Rows are points. The window is the flat piece filled in between its corners: a triangle in 3 columns, a solid with four corners in 4, and so on. A path goes straight from each point to the next, and from the last back to the first. List the points from which the path goes on through the window.

Window, 3 rows:
[[  4.3 -13.6  -3.6]
 [ 25.3   5.8   1.4]
 [-36.7  -7.5 -24.3]]
Path:
(1): [-4.7 -0.8 -1.3]
(2): [  2.1  -8.5 -23.1]
(3): [26.9  2.3 -5.9]
(4): [16.3  5.8  6.4]
(5): [  1.7 -10.7   5.5]
(6): [  7.5 -16.8 -25.2]
(7): [-19.1  -8.3 -40.8]
(8): [-36.3   1.8 -16.3]
Through the window after points: 1, 3, 5

Window (4 x 4):
[[ 12.2 -21.6  -1.8 -11.0]
 [-17.3  34.8 -11.8 -12.7]
 [  3.1 -27.3  28.5 -10.3]
 [-11.9 -13.8  -1.3  -5.6]]
Path:
(1): [ 14.2 -16.5  23.9   9.8]
(2): [ -9.0 -30.8  22.8 -28.7]
(3): [  6.2 -31.5  -3.1 -28.1]
(4): [ 16.8 -24.7   5.6   3.5]
(5): [  6.0 -14.7   9.6   8.2]
(6): [ -8.0 -23.7  12.2 -26.6]
(7): [ -0.7 -24.4   1.1 -32.4]
(8): [ 10.3 -15.0   2.6  -3.3]
(9): [ -3.3 -25.4  14.6  17.0]
(10): [ -4.8 -30.8   8.4 -16.5]
(11): [-15.7   2.8 -13.4 -35.9]
(12): [-4.6 15.8 -4.6 -4.0]
(13): [-5.2  6.6  2.0 -4.2]
(14): [-20.7  -0.7  -1.4 -30.9]
(15): [ -3.2 -24.7  -0.8 -29.6]
(16): [ 16.6 -15.8   7.2   6.5]
Through the window after points: 1, 5, 7, 11, 13, 15

Window (6 x 6):
[[ 13.8  16.9 -63.5  -0.5  20.7 -14.8]
 [ 13.6  20.2   5.0 -30.9 -22.0  -3.8]
 [-10.0  -9.8  13.6  -4.9  16.3 -20.0]
 [ 17.4 -29.2  23.9  31.3  27.4  11.2]
 [-26.0   1.4 -24.6   9.7   1.4 -12.5]
 [-18.1  27.1  23.9 -18.6  -1.9  -3.3]]
Path:
(1): [ 13.5  17.7 -10.8  10.3  -9.2 -16.1]
(2): [ -8.4   4.4  -4.2 -37.6   1.8  26.1]
(3): [ -3.6  -3.9 -18.5   5.4  11.9   7.0]
(4): [  8.2   4.9  -4.8  20.6   3.3 -19.7]
(5): [ -8.1   2.8  -6.5  10.9   5.6 -21.8]
(6): [-19.8  -6.1  -6.4 -13.5   9.9  -3.4]
(7): [  2.6   1.9  -0.2 -29.6  -5.3  15.6]
(8): [  8.5  15.2   9.9  -3.2  -6.8 -15.8]
(9): [ 11.8  17.5  26.0   2.2   0.0 -29.9]
(10): [ -3.9   5.9  16.2 -20.6   4.7   5.5]
(11): [ -9.6  -9.3 -40.4  -2.8  31.0  17.8]
(12): [  2.0   1.3 -12.6  22.3  13.1 -23.1]
Through the window after points: 5, 7

Window, 6 rows:
[[ 20.6  -1.2   8.6 -15.8   6.1 -12.5]
 [-10.3 -13.4 -33.1  29.6 -15.8 -14.1]
 [-18.5 -16.4 -41.1   4.9  13.0 -13.6]
 [ 34.3   7.1  29.8  11.5  25.4  -1.1]
 [-18.6  30.6  -9.5 -27.4  27.0  -4.1]
 [-29.4   1.6  -3.2  -8.1  17.4   7.9]]
Path:
(1): [  1.6   1.8 -17.7   1.8  -2.9   6.7]
(2): [-10.0   6.4  -2.0  11.2  22.4 -29.9]
(3): [-26.8   5.7   3.0  -6.2  16.7 -10.5]
(4): [-12.2  19.2 -18.8 -21.3  22.6  13.6]
(5): [  1.4  28.6 -10.2 -15.1  24.9   4.9]
(6): [-18.8  10.9   4.5 -16.8  21.5 -15.5]
(7): [-31.6  -0.9   9.5   1.3  21.1  -7.1]
(8): [-17.6   2.5 -15.4 -12.1  12.5  12.8]
(9): [19.5 14.3  4.3 -5.5 19.5 18.1]
(10): [ -5.2   1.3  26.7   2.4  16.6 -28.0]
(11): [-20.9  -0.7 -10.5  11.5  34.8 -39.4]
(12): [ -4.3  -2.9 -38.2 -13.5  -6.5  20.6]
(13): [21.1  2.2  1.6 -4.2  4.7 21.6]
(14): [ 11.5   8.6  18.4   5.7  20.6 -26.2]
(15): [ -9.2 -10.3  -9.6  10.0  12.2 -18.1]
(16): [  5.2  -3.6 -27.2  12.7   3.5   0.4]
Through the window after points: 1, 3, 5, 7, 11, 15

Window, 8 rows:
[[ 46.4  25.3 -12.8   8.2  -1.1   4.9   5.2   0.4]
 [-34.0  -7.4   3.7  -5.2  17.4  13.7   4.2   0.3]
 [-33.0   1.9  13.0  -2.2  38.5 -10.6 -14.8  18.5]
 [-11.4  -3.7  22.8  16.0  10.0  -9.2  10.8   3.5]
 [ 25.3  12.4 -32.7  17.5   5.1 -10.1  14.2  -0.7]
 [ 27.9 -61.1  -3.0   9.7 -22.6   6.6  -3.9 -22.5]
 [-37.1   8.5 -12.4   1.5  -5.6   0.5 -15.1  22.0]
 [-14.2  -1.6 -28.6 -28.5 -27.3 -14.9  -4.9  -1.8]]
Path:
(1): [  5.0  12.9 -24.8  11.8   6.5  -2.4  -6.9 -13.0]
(2): [ -4.6   7.9  10.2  11.5   7.8  -1.3 -21.4 -31.7]
(3): [  0.9 -14.6 -13.4   6.1   2.3  -2.0  21.4  17.7]
(4): [-16.1  10.7  -3.0 -13.8  21.4 -10.8  -1.0  28.4]
(5): [-26.3  16.7   1.7  23.9  11.8   2.7 -14.1 -18.7]
(6): [-19.3  24.8 -28.0  13.5  -8.2  -9.5  -4.5 -30.6]
(7): [  2.6 -11.4   9.9  -9.2  11.4  10.9   5.6  23.2]
(8): [-4.4 -1.8 -0.1 -8.9  9.7  4.4  9.4 20.2]
(9): [-33.0  -2.7  13.5  19.0  -5.2  -5.3 -20.0 -24.7]
(10): [ -0.4  -5.6  -2.1  20.0   0.2   7.1 -15.9 -38.6]
(11): [28.1 -9.8 -9.9 14.0 11.9 -3.6 13.2 17.8]
(12): [ 10.9  -5.6 -13.7   3.2  -4.0 -15.7  28.9  36.1]
Through the window after points: 2, 6, 12

Window, 9 rows:
[[ 23.8  23.5 -14.1  18.9 -14.3 -30.8   1.1 -11.8  -0.7]
 [ -8.4  11.1   2.4 -29.6   9.7  34.6  22.8  -1.8  16.7]
 [  0.5   3.7  -9.0   7.4  -1.6 -20.0 -14.3  36.4   1.4]
 [ 18.3  22.9 -29.8 -36.2  -3.1  27.2 -14.0  33.5  -7.6]
 [ -3.7 -10.0  21.8   0.9 -23.7  19.1   1.3  26.4  -9.3]
 [  4.8  36.0 -11.5  15.3  -4.9  13.9 -13.7  43.5  -4.9]
 [ 10.0  -5.0  38.0  -2.0  16.9  34.0   3.3 -30.7  28.9]
 [ 29.7  10.8 -31.0  17.0   2.1 -13.2   7.5  32.4 -11.2]
 [ -6.0 -13.5   1.8  18.0 -13.1  20.2  -3.8  -4.1  17.8]]
Path:
(1): [-10.0   3.2  -3.2  -6.7   5.1  18.7 -10.2   6.1  -5.7]
(2): [ 22.6  14.9  17.9  -2.3 -32.3  14.0   4.1  17.4  33.2]
(3): [ 14.1   7.5  10.2   6.2 -14.6  -5.5   2.6  18.7  20.8]
(4): [ -7.5  10.0 -26.9  25.3  20.2  11.2  -0.5  11.1 -26.7]
(5): [ -5.8  -2.9  -3.4   6.3  -2.6   8.3  -9.7  23.8 -16.8]
(6): [ 13.5   3.2  13.6   0.9 -22.4  -0.6   6.0  26.3  18.9]
(7): [ 10.3   7.8   4.3   0.8 -12.9  24.7  19.9  28.3  43.6]
(8): [ -9.1   0.1   0.1  -9.0   5.9  19.9  -0.1 -11.3  -3.1]
(9): [ -3.5   6.4  -6.3   4.5   6.1  15.6  -8.9  16.0 -19.4]
(10): [ 15.6  16.8  -4.7   3.0 -16.8  15.8   3.1  39.9  20.3]
(11): [ 11.5   7.9   7.5   8.0 -24.5  13.7   2.1  25.5  34.1]
(12): [ -0.9   5.8  -6.1  16.5   7.4  -7.6  -1.6   7.6 -11.7]
Through the window after points: 5, 7

Window:
[[-20.9  -3.5  11.5 -14.6  25.4   1.5   5.4  28.2   6.0   0.2  17.4]
 [-31.0 -19.3   5.7 -26.8  22.7  -2.9  29.0 -16.4  -8.5  -3.5 -15.5]
 [ -3.7   8.5  -5.8  -1.2  -4.0 -20.8  52.1  17.7 -24.4   6.1 -16.5]
 [ 62.0 -22.4  -6.3  -7.6  11.1 -21.6 -32.2 -11.8 -10.4 -17.2 -26.5]
 [ 18.2 -12.9 -25.8   3.7  10.7  31.7  -3.4 -27.8 -19.2   2.4 -14.9]
 [  2.1  16.3  11.5   1.2  20.5 -10.0  18.2  16.2   5.1 -22.5 -27.2]
 [ -4.9   6.2   8.2  29.4 -11.3 -33.5  -3.3  24.0  23.8  20.3   7.8]
 [ -8.4  -0.6  24.6 -11.9   1.5  21.8  -6.6 -10.5  -2.6  15.3  16.8]
 [  9.8  17.9  -5.6 -31.8  -4.5 -13.0 -40.2  10.0   9.9 -58.9  21.2]
 [  6.5 -38.2  27.3   7.3  -9.4  38.3  -6.8  -8.5  18.0 -19.0  29.4]
 [ 22.9 -12.2  -9.3 -21.3   1.3  17.0  19.1  -5.8   8.5  -5.8 -22.4]]
Path:
(1): [  5.3  -4.6  -1.1   6.6  22.6  -5.1   9.2 -14.6  11.2   1.2  19.7]
(2): [-12.1 -15.4   9.2 -23.2 -12.4  15.7  -3.7  12.3 -28.4 -15.4 -35.6]
(3): [-27.1 -18.6   1.9 -18.4  10.9   8.3   9.2   0.4 -10.3  -9.1 -25.8]
(4): [  4.2  -1.6   9.0 -15.5  22.3 -19.3  32.8 -20.1   8.0   0.6  12.6]
(5): [  4.2  17.1   0.6   1.4  39.4 -21.4  15.4  15.7  24.2  20.5  43.9]
(6): [-14.7 -14.1  13.4 -11.2  -0.5   8.5  -4.7  15.9  -4.8 -11.0 -10.9]
(7): [ -0.9 -18.7   0.1 -17.9 -11.8  12.1 -31.2  20.3 -19.5 -23.1 -26.8]
(8): [ 15.8  -5.3  -0.8 -10.3  16.8 -11.9  21.0 -12.6   4.0  -4.1  -7.5]
(9): [  9.5   2.7  -2.7  -3.7  17.1 -12.5  24.6   4.1  -2.8  -7.5   2.4]
(10): [  0.3  -8.5  -6.4  -2.1  -4.9  -3.8  12.1   9.1  -8.1  -7.7 -20.7]
(11): [ -2.2 -16.2  -5.2 -27.9 -13.5  -7.5 -24.7  30.2  -6.3 -24.1  -9.4]
(12): [ 16.8  12.1   5.9   5.6  14.8 -15.1  -3.9  -8.8  13.8 -12.1  10.3]
(13): [ 0.4 -0.7  1.3 -0.9 12.9  1.4 14.2  1.5 12.2 -4.7  6.7]
(14): [-33.2  -1.0  18.6 -23.2 -11.8   6.4 -13.4  29.9 -26.9 -25.4  -7.3]
(15): [ -5.3  -5.5   6.8   3.6 -16.7  12.6  -6.6  18.7  -7.0  -3.0 -29.5]
(16): [ 3.7  5.7 13.8 -8.9 20.5  0.8  8.8 -5.6  5.6 -9.0  7.9]
Through the window after points: 3, 5, 7, 11, 15

Window (12 x 12):
[[ 16.0  17.6 -27.5  17.2   3.0 -25.0  44.8  28.0  34.4  34.2  -8.3  -1.7]
 [  1.4   0.3  16.6 -30.8  27.6  25.3   1.9  27.8 -44.9  -3.2 -20.3  -9.8]
 [-12.3   8.2  19.7   8.8  -8.8 -14.3 -25.3  15.1  18.8 -17.1  13.0  -6.5]
 [-16.9   3.7   1.3  14.0  23.2 -14.7  29.9   2.5 -19.2  -5.8   4.6  -2.3]
 [-26.9  32.3   0.0 -21.9 -25.8  13.1  12.5   8.2 -27.6  21.1  16.5   4.7]
 [ -6.5  -9.7 -31.2  -9.0  -8.2 -49.9   9.1  11.3  11.0 -15.2 -18.8  -0.8]
 [ 11.3   4.6 -44.7  11.5 -15.3  25.4   6.1   0.8   8.8   7.5 -22.3  -5.3]
 [-17.2  47.6  -1.6 -18.0 -19.7 -22.3 -23.5  -4.4   7.4  22.2 -14.5 -14.9]
 [ 17.1 -15.7 -24.5  10.0  32.4  -5.8  -7.9  29.2 -20.5  -7.2  28.5   0.0]
 [ 26.7 -13.5  -1.6   1.9  -6.0  -9.8  33.5 -20.9 -18.1 -11.2 -13.3   1.3]
 [-18.7   5.7  -5.7  -4.3  -6.9  -3.7   9.6 -27.4  35.0  -6.9  20.6 -24.2]
 [ -2.1 -18.6 -21.0  -4.0   0.8  11.5 -30.3  36.9 -14.6  35.7 -17.6   7.2]]
Path:
(1): [ -0.5   6.8  -2.2 -14.5  19.3  12.9   1.4   2.2  10.1   3.6  18.4  23.9]
(2): [  1.7   5.0  -3.5   3.2   3.2   4.7   3.2   9.5 -17.3   4.7   0.4 -20.2]
(3): [ -4.7   0.6 -14.7  10.3 -12.4 -15.9  -1.2  20.3  -1.1   3.8  -5.4 -33.2]
(4): [ -4.5  13.2  -7.2 -13.1   0.0  -7.0  -2.5   2.8  -0.2   1.3  -7.5   4.4]
(5): [-11.4  28.0  -4.5 -12.5  -5.2  -8.6 -13.1  -2.3  14.0  12.4  -6.7  16.3]
(6): [ -8.2  20.6  -2.1  -2.5 -16.4 -19.8  -8.3  11.3  -9.2   6.8  -3.2 -39.4]
(7): [ -2.4  -9.1  -2.1  -2.7  -8.1  -1.1   2.6   8.7 -26.0  -6.3  -2.9 -34.1]
(8): [ -2.2   2.4 -16.1  -9.0  17.4  -2.4 -15.3  -0.6  -1.7 -10.0   5.9  30.9]
Through the window after points: 3, 5
